Rows are points. The window is the flat piece filled in between its corners: a triangle in 3 columns, a solid with four corners in 4, and so on. A path goes straight from each point to the next, and from the last back to the first. After which points does the path pass through the window?
In the rows, 128 means zero.

Window, 4 rows:
[[ 74 105  95 121]
 [236 107 113 152]
 [101 171 162  86]
 [117  95 144 126]]
Path:
(1): [144 157 178 145]
(2): [177 125 163 145]
(3): [151 148  32  58]
(4): [165 100  90 119]
(5): [122 120 137 154]
(6): [197 135 138 153]
(7): [227  77 125  87]
(8): [187 110 134  80]
(9): [ 85 171 121 159]
(10): [152 118 133 164]
(11): [160  84 132  96]
(12): [109 123 159  86]
(13): [118 133 135 142]
(14): [ 76 128 137 126]
(15): [ 56 133  84  29]
(16): [174  45  90  90]
Through the window after points: 2, 4, 10, 12

Window (8 x 8):
[[106  97 211 171 126 122 116 118]
 [105  43 108  66 144 104 103 158]
 [178 144 100  78 146  87  84  55]
 [201 134 104 141  55 128  96 165]
 [ 94  62 158 119  82 125 103  88]
 [118 121  66  57 114 181 149 158]
 [154  76 201 114 129 156 104 120]
 [216 103 104  30 187  92 190  92]]
Path:
(1): [153 109 155 108  93 119 103 147]
(2): [103  77 127 153  96 135  86 133]
(3): [188  14 134 159 145 188 143 173]
(4): [131 165 138 103  74  80  83 115]
(5): [150 137 141  50  97 125 121 114]
(6): [163  92  82 145 102 135 105 154]
(7): [151  20 103 131 166 136 133 104]
(8): [126 113 147  53 124  99 125 103]
(9): [156 100 194  70 116 120 131 130]
(10): [150  72 168 144 129 167  89 114]
(11): [175 111  80  97 137 117 135  94]
(12): [115  85 168  21 118  81  90 188]
Through the window after points: 3, 5, 9

Window (11 x 11):
[[107 186 132 130 184 181  94 175 173 178 150]
 [104 160  78 205 135 120 162 124 133 124 131]
 [145 105  99 146 124  68 113 102 136 181  90]
 [103 194 211 107  35  87 146 249  94  88 138]
 [123 120  68 135  90  96 139 196 161 164 151]
 [144 174 116 220  43 132 157  60 142 111 138]
 [ 79 135 179 178 101 124 108  26  76 186 179]
 [139  69 222 170 179  77 121 158 177 110 136]
 [102 111 149 173  42 104 158 148  86 184 101]
 [ 74 178 168  77 100 186 125 131 136 111 151]
 [184  79 126 123 127 146  95 110 112 108 143]]
Path:
(1): [ 69 108 134 128  86 105  36 164 141 151 145]
(2): [133 192 126 164 119 137 210 154 138 149 133]
(3): [120 137 143 137 146  91 169 134 125 174 150]
(4): [113 128 155 134 102 148  56 181 155 101 106]
(5): [ 82 152 110 163  71 139  25 127  82 156 122]
(6): [123 118 155 152 130 104 167 130 152 148 156]
(7): [175 114 143 123 135 150 140 106 103 129 136]
(8): [113 104 115 156  94  92  76 132 157 134 128]
(9): [ 88 106  85 161 114 116  82 130 129 122 120]
(10): [139 194 191 129  76 147 176  90 135 148 151]
(11): [136 179 178  65 197 148 178 169 124 155 174]
(12): [110  99 141 173  51 113  77 113 152 123 113]
(13): [103 124 140 151 102 106  80 136 114 152 137]
(14): [140 140 130 152 119 117 158 148 144 151 146]
(15): [148 114  97 151 131 107 200  81 194 211 137]
(16): [ 94 124 145 173 102 126  44 158  70 100 137]
Through the window after points: 5, 7, 9

Window, 12 rows:
[[144  92 125  95 143 133 113 117  80 137 141 141]
 [103 119 140 159 147  82  97 156 117 137 129 126]
 [125 104 180 113  92 139  82 113 170 148 135 145]
 [135 194 129 120  75  48 145 179 149 152 150 154]
 [173  96  45 231  85  70 145 137  80  93 133  91]
 [144 138 226 134 106  92 147 126 151 152 132 212]
 [201 112  52 198 166  99 105 103 115  99 148 141]
 [162 165 198 145 103 125 120 144 123 109 162 112]
 [117 131 148 109 114  52 143 126 149  92 140 138]
 [111 187 171 111 127 138 149 100 141 127  90 184]
 [154 136 135 138 126 134 168 191 161 113 142 143]
 [249  98 103 178 148 132 104 134  99  93  69  99]]
Path:
(1): [138 132 144 130 102 114 109 130 123 102 118 168]
(2): [165  89 104 184  90  94 107 155  48  63 133 121]
(3): [163 139  90 173 128  93 158 107 171 164 134 113]
(4): [136 127 154 139 129 118 104 100 122 180 133 134]
(5): [156 115 144 115 101 109 146 180 142  30 133 177]
(6): [130 117 117 161 139 102 103 148 112 103 131 141]
(7): [127 148 184 136 123  66 143 147 159 210 134 106]
(8): [146 107 188 140 162 104 143 148 147 200 178  95]
Through the window after points: 2, 4, 6, 8

Window (14 x 14):
[[ 97 164 136 204 142  92 145  55  80 107 115 108  48  87]
 [163 135 126 114 191  96 112 170  85 141 129 170  77 119]
 [ 95  86 171 126 148 189  83 138 165 145 144 150 158 109]
 [159 105 164 118 130 195 114 102 117  75  95  93 155 155]
 [ 94 125 128 160 120  95 103  87  54  74 161 100 139  74]
 [126  82 138 184  55  94 158 166  50 118  74 187 107 116]
 [161 112  61 138 155 123 181 161 144 123 166 157 168 129]
 [162 146 125  60 140  31 113  75 105 160 105 170 126  69]
 [136 110  58  55 210 196 141  85 106 137 126 110 198 165]
 [ 99  69 128  88 128 131 178  76 111  83 135  79 109 116]
 [137 154  74  72  91 219 121 123 114 139 164 129 173 115]
 [117 128 125 169 109 116  79 168  69  92  46  86 122  52]
 [ 75 203  90 162  65 178  65 163 125 115 115 129 114 205]
 [133  95  97 124  71 151  56  83 140 150 153 141 108 130]]
Path:
(1): [126 122 143 134 147  96 117 124  93 127 119 113 138 133]
(2): [119 134  78 145 105 160 103 120 108  90 117 155  86  74]
(3): [123 189   7 127 144 179 129 118 129  53 144 196 137 112]
(4): [121  95 151 112 133 148 111 128 104 165 113  83 155 169]
(5): [120  68 143 159  94 109 120 168  79 156 107  21 132 132]
(6): [130 155  87 121 156 150 108 119 107  80  93 171 140  76]
(7): [170  83  42 107 153 182  89  97 108  92  51 203 108  78]
(8): [111 120 145 142 125 123 136 148 124 138 168 122 152 133]
(9): [121 118 119 165 166 120 132 136 131 183 108  59 178 150]
(10): [109 126 106 102  43 166  92  99  75  40 132 191  92  86]
(11): [108  74  96  94 135 132 109 117 104  92 116 155 117 102]
(12): [154 144 131 170  67 128 111 114 101 170 126 136 123 138]
Through the window after points: 3, 5, 7, 11

Window:
[[157 106  71 164 140 192  62 130 184 173 117  23  89 167]
 [201 159 193 121 113  94  60 144 129 206 105 129 169 127]
 [147 144 113 150 134 106  58 189  61 136 137 102 146 168]
 [181 145 153 107 113 147 137 137 158 157 185 145 229 156]
 [174 210 143 158  76  84  40 113 171  86 137 199 207 146]
 [143  76 132 130 107 102  75 151  97 117  70 140 249 118]
 [152 196 157 223 142 144 149 160  91 152 111 129 179 103]
 [141 144 106 148 220 132  52 127  47  91 102  98 166 169]
 [ 71 108 160 152 124 115 101 128 106 146  88 132 153  56]
 [154  94 138 189  64  87 121  89  82 138 117  87  59 167]
 [ 96 163  96 127  44 150 111  89 190 119  41  58  96  72]
 [105 103  85 127 123  67 102 134 148  76  80  99 201   9]
 [125 162 179 189 109  79  80 144 106  33 125  96 154 113]
 [135  91  94 123 164 137 129 160 140  93  57 157 155 175]]
Path:
(1): [156 133 144 151 123 125  66 155  93  94 128 146 140 133]
(2): [225  92 133 131 175 173  42 137 134 122 178 161 152  66]
(3): [127 141 129 153 137  96  93 150  91 127  90 105 179 171]
(4): [133 133 109 157 129 112  66 129 157 142  97  76 135 160]
(5): [180 129 114 163  94 175  97 117 125 126 137 108 120 122]
(6): [155 113 133 120 133 147  73 149 100  73  95 134 132 116]
(7): [110 145 114 186 159 104 100 123 127 163 105  80 175 153]
(8): [114 124 115 139 122  71 123 133 159 142  81 124 169 103]
(9): [193 106 121 134 141 185  47 154  69  50 109 108 156 127]
(10): [151 140 145 148 120 133  85 154 121  97 123 129 157 110]
(11): [117 135 113 163  84  55  91 142 112 157 105  92 176 147]
(12): [103 150  87 163 151  69 131  98 151 121  51  47 203 160]
Through the window after points: 4, 6, 8, 12

Window, 14 rows:
[[208 144  79 114 147 145 131 140 179  70 141 124 175 123]
 [138 111 137 124 179 118 116 129 113 145 136 159 146 111]
 [193 160 139  78 140 132 134 161 121 116 109 128 134  72]
 [ 85 111  42 116 140 124 189 114 130 170 180   7  81 194]
 [194 135 132 145 148 117 135 150 116 133  91  75 151 170]
 [ 86 129 170 104 116  83 123 120 128 139 139 182 146 182]
 [159 168 133 152 139 131 169 129 122 108 126 128 148  86]
 [128  60 174 128  97  82 144 117 104 111 124 135 116 171]
 [170 163 161 133 110  91  80 141 146  99 176 131 116 121]
 [198 128 117 136 137 195 198  90 115 135 120 165  70 170]
 [150 139  89 143 143 117 137 189  82 135  92 133 133 121]
 [ 89  97 137 108 139  64  93  89 128 110  83 141 116 166]
 [ 75 101 103 118  85 161 135  76 105 175 138 124 135 118]
 [ 57  94 143 111 152 126  93 135 141  96 114 117 138 172]]
Path:
(1): [142 103 159 138 141 124 163 144 156 153  87 127 121 139]
(2): [135 111 140 132 150 100 144 149 179 127  81  91 121 108]
(3): [134 146 109 117 125 119 122 132  83 122 159 141 149 152]
(4): [128 138 122 100 137 108 124 118  96 106 134 153 120 141]
(5): [134  92 124 158 128 148 147 118 188 156 121  94 136 122]
(6): [149  84 143 176  92 121 167 149 170 143 123 139  84 163]
(7): [154 149 124  97 146 135 127 128  98 121 130 127 146 114]
(8): [163 141 138 119 129 110 129 120  80  98 131 119 149 122]
(9): [163 129 105  96 158 160 150 168 186 160 102 153  98 109]
(10): [109 139 139 135 147  88 118 122 164 140  85 129 106 124]
(11): [128  88 116  95 127 107 121  97  86  90 132 131 142 178]
(12): [125 117 130 107  88  79 100  94  69  75 193 141 125 175]
Through the window after points: 8, 10, 12
